Each wall is flat, endless, passes through zero and stands at right angles to its row. A trip goes straight from one point to another. Which walls does it cross, in order?

Walls:
(1): 0.44; -0.23; -0.42
(2): -0.63; -0.58; -0.36
(3): -0.75; 0.28; -0.28
(4): -0.64; 0.21; 0.41
(5): 0.50; -0.48; 0.50
Trips:
0.06; -1.11; -0.47 to 1.09; 0.29; -0.13 => 2
0.11; 0.47; 0.69 to 0.80; -0.19; -0.25 => 4, 1
0.09; 0.05; 0.38 to -0.23; 0.10; 0.16 => 3, 5, 2
-0.18; 0.07; -0.01 to 0.06; 0.04; 0.17 => 2, 5, 3
-0.16; 0.57; 0.49 to -0.08; 0.35; 0.02 => none

Walls:
(1): 0.04; 0.14; 0.38; -0.14; -0.11; -0.18; 0.10; -0.08; -0.43; 0.50; -0.08; -0.22
(2): 0.60; -0.26; 0.27; 0.02; -0.12; -0.49; 0.14; -0.20; -0.03; -0.48; 0.38; 0.46
(3): -0.38; -0.09; 0.05; 0.49; 0.23; 0.44; 0.15; 0.05; 0.04; -0.07; -0.26; -0.12
(4): 1.32; -0.33; -0.13; 1.01; 0.25; 0.05; 0.75; -1.23; 0.47; -0.38; 0.20; -1.04
(5): 0.04; -0.53; -0.68; 0.11; 0.28; 0.39; 0.51; -0.17; -0.68; -0.37; 0.35; -0.13
Trips:
0.32; 0.85; 0.25; -0.19; 0.38; -0.46; -0.13; -0.03; -0.64; 0.65; -0.57; -0.09 to 0.30; 0.31; -0.42; -0.05; 0.25; 0.08; 0.09; -0.22; -0.22; 0.07; 0.32; -0.68 => 4, 5
-0.13; 0.33; -0.65; 0.13; -0.68; -0.26; -0.36; 0.32; 0.06; -0.06; -0.25; -0.05 to -0.13; -0.27; 0.17; -0.23; 0.64; 0.66; 0.59; 0.52; 0.50; 0.41; -0.27; 0.04 => 3, 5
-0.09; 0.50; -0.19; -0.61; -0.16; 0.15; -0.77; -0.46; -0.71; 0.32; -0.31; 0.05 to -0.57; 0.04; -0.06; 0.30; -0.40; 0.45; -0.25; -0.18; 0.02; 0.27; 0.04; -0.12 => 3
-1.11; 0.22; 0.46; 0.30; -0.37; 0.07; -0.65; -0.24; 0.45; -0.21; 0.19; 0.04 to 0.16; -0.54; -0.63; -0.46; 0.12; -0.56; -0.26; 1.17; -0.95; 0.24; -0.01; -0.73 => 1, 3, 5
-0.45; -0.55; 0.31; 0.19; -0.19; -0.19; -0.09; 0.19; -0.48; -0.08; -0.30; -0.40 to -0.39; 0.23; 0.20; 0.20; 0.24; -0.19; 0.10; 0.48; 0.27; -0.58; -0.60; 0.87 => 5, 1, 2
0.56; -0.45; 0.41; 0.05; -0.67; -0.49; 0.36; 1.19; -0.32; -0.39; 1.36; 0.13 to 0.28; -0.16; -0.13; -0.55; -0.21; 0.39; 0.56; -0.13; 0.30; -0.02; -0.08; 0.38 => 1, 4
0.18; 0.25; -0.64; 0.08; -0.56; -0.54; -0.47; -0.18; -0.83; 0.08; -0.04; 0.66 to -0.02; -0.73; 0.54; -0.02; -0.32; 0.03; 0.62; 0.12; -0.51; -0.23; 0.49; -0.17 => 4, 3

Walls:
(1): -0.22; -0.31; 0.31; 0.35; -0.38; 0.20; 0.31; -1.28; -0.26; 0.27; 0.02; -0.74; -0.79; 0.41; 0.43; 0.02; 0.69; -0.02; 0.53; -0.34; -0.31; 0.19; 0.18; 0.65; 0.66; -0.41; 0.14; -0.13; 0.71; 0.24; 0.01; -0.24
(2): 0.68; 0.18; 0.58; -0.22; 0.57; -0.22; -0.20; -0.32; -0.04; 0.10; -0.13; -0.39; 1.01; -0.16; -0.12; -0.25; -0.10; 0.09; 0.13; 0.38; -0.80; 0.15; 0.78; 0.27; 0.10; -0.06; 0.27; -0.37; 0.46; 0.28; 1.39; -0.02
(3): 0.19; 0.01; -0.26; 0.10; 0.33; 0.28; 0.07; 0.20; -0.75; 0.61; -0.31; 0.58; 0.05; -0.08; 0.41; -0.35; -0.17; -0.64; -0.01; 0.44; -0.19; -0.19; -0.17; 0.19; -0.11; -0.48; -0.22; -0.06; 0.79; 0.28; 0.48; 0.07
(4): 0.27; 0.81; 0.06; 0.54; -0.35; 0.80; -0.23; -0.36; 0.61; 0.47; -0.22; -0.30; -0.03; 0.16; 0.54; 0.16; 0.53; 0.33; -0.52; -0.37; -0.35; -0.14; 0.69; -0.20; -0.20; 0.23; 0.20; 0.46; 0.57; 0.14; -0.22; -0.26
(5): 0.24; -0.25; 0.15; 0.16; -0.66; -0.38; -0.19; 0.67; -0.58; 0.45; 0.73; 0.00; -1.00; -0.72; -0.42; 0.07; -0.66; -0.30; 0.20; -0.08; -0.04; -0.12; 0.21; -0.30; 0.49; 0.24; 0.02; 0.62; -0.11; 0.21; -0.85; 0.07
(6): 0.27; -0.41; -0.01; -0.64; 0.78; 0.28; 0.22; 0.06; -0.20; -0.13; 0.30; -0.82; -0.11; 0.15; 0.57; -0.41; -0.23; -0.08; 0.31; 0.55; -0.10; -0.13; 0.68; 0.89; -0.16; 0.17; -0.11; -0.11; 0.39; -0.19; 0.10; -0.01
Trips:
0.35; 0.22; -0.08; 0.29; 0.09; -0.50; -0.37; 0.04; -0.15; 0.14; 0.01; 0.33; 0.17; 0.46; -0.20; 0.68; 0.13; -0.01; 0.32; 0.76; 0.51; -0.25; -0.55; 0.37; 0.43; 0.22; -0.52; -0.39; 0.20; 0.02; 0.38; -0.20 to -0.44; -0.33; -0.66; 0.30; 0.07; -0.87; 0.20; -0.04; 0.32; 0.35; 0.00; -1.06; -0.29; 0.21; -0.67; -0.71; -0.01; -0.05; -0.23; 0.06; 0.10; -0.22; 0.80; -0.26; -0.28; 0.13; -0.36; -0.73; 0.41; 0.08; 0.41; 0.47 => 6, 1, 3
-0.95; 0.52; 0.55; 0.70; 0.56; 0.10; 0.14; 0.78; -0.71; -0.05; 0.11; -0.63; 0.11; -0.50; -0.43; 0.20; -0.15; -0.39; 0.21; -0.95; 0.00; -0.86; 0.76; -0.22; -0.19; -0.04; -0.26; 0.14; 0.43; -0.55; 0.18; -0.34 to 0.65; -0.19; -0.19; 0.09; -0.11; 0.07; 0.35; -0.06; 0.42; -0.31; -0.06; -0.05; 0.25; 0.60; -0.11; 0.47; -0.57; -0.45; 0.13; 0.85; -0.09; 0.24; -0.56; 0.17; 0.46; -0.82; -0.43; 0.31; -0.45; 0.16; 0.39; -0.20 => 4, 5
-0.90; -0.48; -0.24; 0.43; -0.69; -0.35; -0.26; 1.02; -0.27; -0.28; -0.57; -0.08; 0.17; 0.43; 0.15; 0.22; 0.06; 0.14; -0.09; 0.35; 0.37; 0.74; -0.86; -0.28; 0.17; 0.62; -0.57; -0.21; 0.05; 0.08; -0.27; 0.17 to -0.12; 0.56; -0.01; 0.15; -0.02; 0.41; -0.09; 0.84; 0.02; 0.62; 0.24; -0.32; 0.49; -0.42; 0.37; 1.06; -0.14; 0.09; 0.39; -0.28; 0.52; 0.63; -0.85; -0.08; 0.10; 0.08; 0.71; 0.50; 0.25; 0.33; -0.48; 0.51 => 4
